Every row gives one point. The last column is the point's height on a tilted bowl or saddle (a function of degree 2), plus a little noise. Along how many of its main directions does it bend up, bend down or stay straight?
(in the rows, 128 means zero)

Points, 18 rows:
[[122 199  92  83]
 [ 77 189 214 125]
 [123 126 144 134]
 [131  79  79 121]
 [127 124 202 121]
 [134 159 149 134]
 [ 98 118 187 120]
 [144  95 117 121]
 [188 140 146  99]
 [ 88 127 123 128]
 [ 83 106 123 124]
 [167 177 107  91]
 [134 126  83 116]
 [143 133 120 125]
 [199 200  72   7]
 [183  83 168  80]
 [110  71  83 125]
 [136 142  14  51]]
Directions: 0 up, 2 down, 1 straight

Points, 16 rows:
[[173  62 151 102]
 [174  95  49 179]
 [150 174 147 155]
 [211 217 135 236]
 [ 92  76  92 167]
 [142 156 144 143]
 [134  72 153 108]
 [201 111 146 129]
 [ 96 165 153 135]
 [158  94 155 110]
 [144 182 127 168]
 [174 136  93 169]
 [141  73  82 157]
 [132  54  88 155]
 [169 158  79 192]
 [165 110 123 137]]
Directions: 1 up, 0 down, 2 straight

Points:
[[155 131 167 125]
 [108 121 116 152]
 [ 94 128 117 161]
 [147 144 104 132]
 [147 148  81 140]
 [106  86  94 168]
 [ 82 112 118 172]
 [148  89 119 138]
 [ 41  97 226 228]
 [196  76 123 129]
 [132 210  76 160]
 [145 146  55 153]
 [187 174 127 119]
 [126  94 133 146]
 [ 42  82 185 218]]
Directions: 3 up, 0 down, 0 straight

Points:
[[ 88 181 103 105  82]
 [158 139 172 204 165]
 [150 134 154  92 116]
 [111 170  47 129   7]
 [156 142 145  41 112]
 [ 97  86 198 150  94]
 [143 101 179 141 121]
 [116 114 176  85 114]
 [147 109  29 195  51]
 [105  94 131 175 121]
 [167  80 141 169 149]
 [133 115 219 166 116]
 [125 113 121 103 110]
 [ 83 247 156 139 137]
 [150 156  95 182  90]
 [ 91  89 192 189 101]
 [214 106 193 132 111]
 [ 63 107  82 146  68]
 [116 185 178 102 147]
 [102 127 169 110 112]
 [136 152 101 116  89]
 [163 107 161  80 103]
 [134 178 102 136  86]
 [ 93 187 204 161 123]
 [119 114 119  97 110]]
Directions: 2 up, 2 down, 0 straight

Points (21 x 5):
[[152 155 153 175 124]
 [151 227 120 195  72]
 [111 101 125 110 111]
 [101 121 103 152 124]
 [162  67 184 119  71]
 [158 133  96 179 121]
 [146 108 158 112 120]
 [120 151 207 143  86]
 [137 216  83 171  87]
 [111 146 102 118 117]
 [ 96 112  95 125 106]
 [ 87 109 173 150 118]
 [156 156 108 129 138]
 [146  93 131 128 119]
 [103 130 112  55  69]
 [116 123 104 100 108]
 [121 111 120 147 131]
 [104 107  57 148  72]
 [249  95 132 208  28]
 [105 216  98 162  83]
 [134 241 143 184  54]]
Directions: 0 up, 3 down, 1 straight

Points:
[[179 174  75 166  51]
 [158 118 168 142 106]
 [170  43 116  86  95]
 [134  94 204 214  69]
 [135  81 190  75 120]
 [123 114 118 144 108]
 [ 77 144  57 142  72]
 [156 133 204  81 106]
 [121  79  86 148  89]
 [152 165 105 130 103]
 [118 114 198 198  79]
 [223 165 112 135  60]
 [ 74 138 141 172  79]
 [131  87 171 105 128]
 [149  37 139 102 109]
 [129 188 111  72 128]
 [ 44  88 138 118 106]
 [170 164 145 164  73]
 [102 120 143 125 122]
 [137 104 155 126 121]
 [ 96 191 110 103 112]
 [123 150 148 107 123]
 [ 42 174 124 127  78]
 [114  78  83 204  34]
 [146 120 190  53 110]]
Directions: 0 up, 3 down, 1 straight

Points, 25 rows:
[[151 105  86  98 103]
 [115  81 153 119 118]
 [135 179   7 143  25]
 [194  51  67 108  64]
 [159 110 194  99 118]
 [161 182 127 204  92]
 [ 30 164 127 127  66]
 [133  79 143  82 120]
 [185  73 119 157  88]
 [ 83 110  80 155  92]
 [145  63 132 146 105]
 [ 90  81  72 110 109]
 [148 197  84 126  76]
 [224 160 101  94  54]
 [151 142 170 111 120]
 [163 102 126 127 112]
 [102 154 153 109 109]
 [148 125 152  85 115]
 [132 106  93 111 112]
 [ 88 126 111 203  72]
 [134 121 123 102 116]
 [ 82 128 209 156  92]
 [127  86 128 119 119]
 [ 83 160  75 179  69]
 [176 172 124 140 102]]
Directions: 0 up, 3 down, 1 straight

Points:
[[136 155 120 119 134 173 109]
 [119 169 124  98 140 103 129]
 [165  79 158 137 139 159 169]
 [120 160 138 134 164 133 152]
 [106 198  85  82 182 134  92]
 [138 104 137 138  71 116 132]
 [142 120 119  85 136 110 142]
 [ 41  90 160 159 123  94 149]
 [122 129 146 104 180 100 151]
 [147 150 181 110 166 146 123]
 [153  48 103 132 112 119 189]
 [133 121 130 139 168 128 179]
 [ 94 103 111 157 156  94 206]
 [151 180 104  94 140 144 107]
 [ 57  67 130  97 149 167 120]
 [119 175 146  98  66 205  87]
 [137 147  88 100 163 108 139]
 [127 118 121 169  99 170 130]
 [147 125 117  83 185 141 122]
 [136  52 166 150 135 134 206]
 [186  87 164 149 150  41 195]
 [101  96 143 172 157 129 227]
 [ 98 191  56 136  68 175  49]
 [ 94  96 166 112 142 128 161]
 [187 146 178 127  77 119 102]
 [178  82 138  91 100 106 164]
 [118 209 170 114 184 180 111]
 [135 150 125 192  71 122 128]
 [115  83  71  86 166 157  89]
 [132 144 122 162 133  94 175]
 [106  75 152  86 105 168 110]
 [ 80 249 124 159  95  90 104]
 [ 82 151 125 127 170 232 125]
 [105 173 119  80 163 112 115]
 [ 82 172 128 116 168  74 128]
 [160 191  94 188  95 160  99]
 [109 113 196 124 124 117 145]
 [157 121 173 176 109 168 127]
 [195 137 145  82  75 154 110]
 [ 93 121 131 198 176 188 244]
 [146  81 158 126 115  79 169]
 [181 115 144 134 129 151 135]]
Directions: 2 up, 3 down, 1 straight

Points, 45 rows:
[[ 47 175 103 123 114 183 172]
 [108 144  87 146 128 125 100]
 [146 145 125 114  87 150 142]
 [130 155 155  50 117 117 121]
 [114 142 147 156 122 124 117]
 [ 99 186 221 140  94  12 141]
 [177 186 128  95  79 159 141]
 [149  44 158 147 133 151 158]
 [ 24  58  63 101 123 142   7]
 [115 191 192 154 167 104 120]
 [110  93 168 118 138 169 145]
 [110  94 234 120 107 159 116]
 [ 74 180 111 146 103  98 129]
 [161 111 164 130 183 133 127]
 [ 78 119 128 193 128 104  73]
 [134 126  57 166  61 155  84]
 [189 123 135  38 177  65  54]
 [168 132 118 168 119  74 115]
 [148  98  92 155  42 213 142]
 [147 145  90 132 107 107 105]
 [ 60 144 116 192 150 156 101]
 [ 95  77 118 123 181 153 103]
 [129  71 171 115 162 104 129]
 [206 239 138  70 114 143  74]
 [199  96 101 103 163  97  92]
 [ 86 207 152  94 210 156 106]
 [ 84 146 169 112  83 142 143]
 [ 92 225  52  62 138  48  87]
 [127 136 161  94 171 134 103]
 [107 119 101 161 106 129  95]
 [147 197 177 205 158 134 168]
 [169 153 124 147 121 134 115]
 [ 76 110  99  56 134  96  76]
 [161 150 114 191 126  90 119]
 [133 140  65  60  97 161 150]
 [159 160 151 157 153  68 129]
 [146  95 119 133 158 132 116]
 [129 104 180  89 171 123 109]
 [139  97 135 202 181 212 188]
 [194  87 161 127 136  20 176]
 [127 175 166 112 155  88  98]
 [119 117 166 110 144 139 120]
 [168 204 118 204 160 127 173]
 [ 93 126  30 144 120 159  59]
 [106 101 200 108 138 164 132]]
Directions: 3 up, 3 down, 0 straight
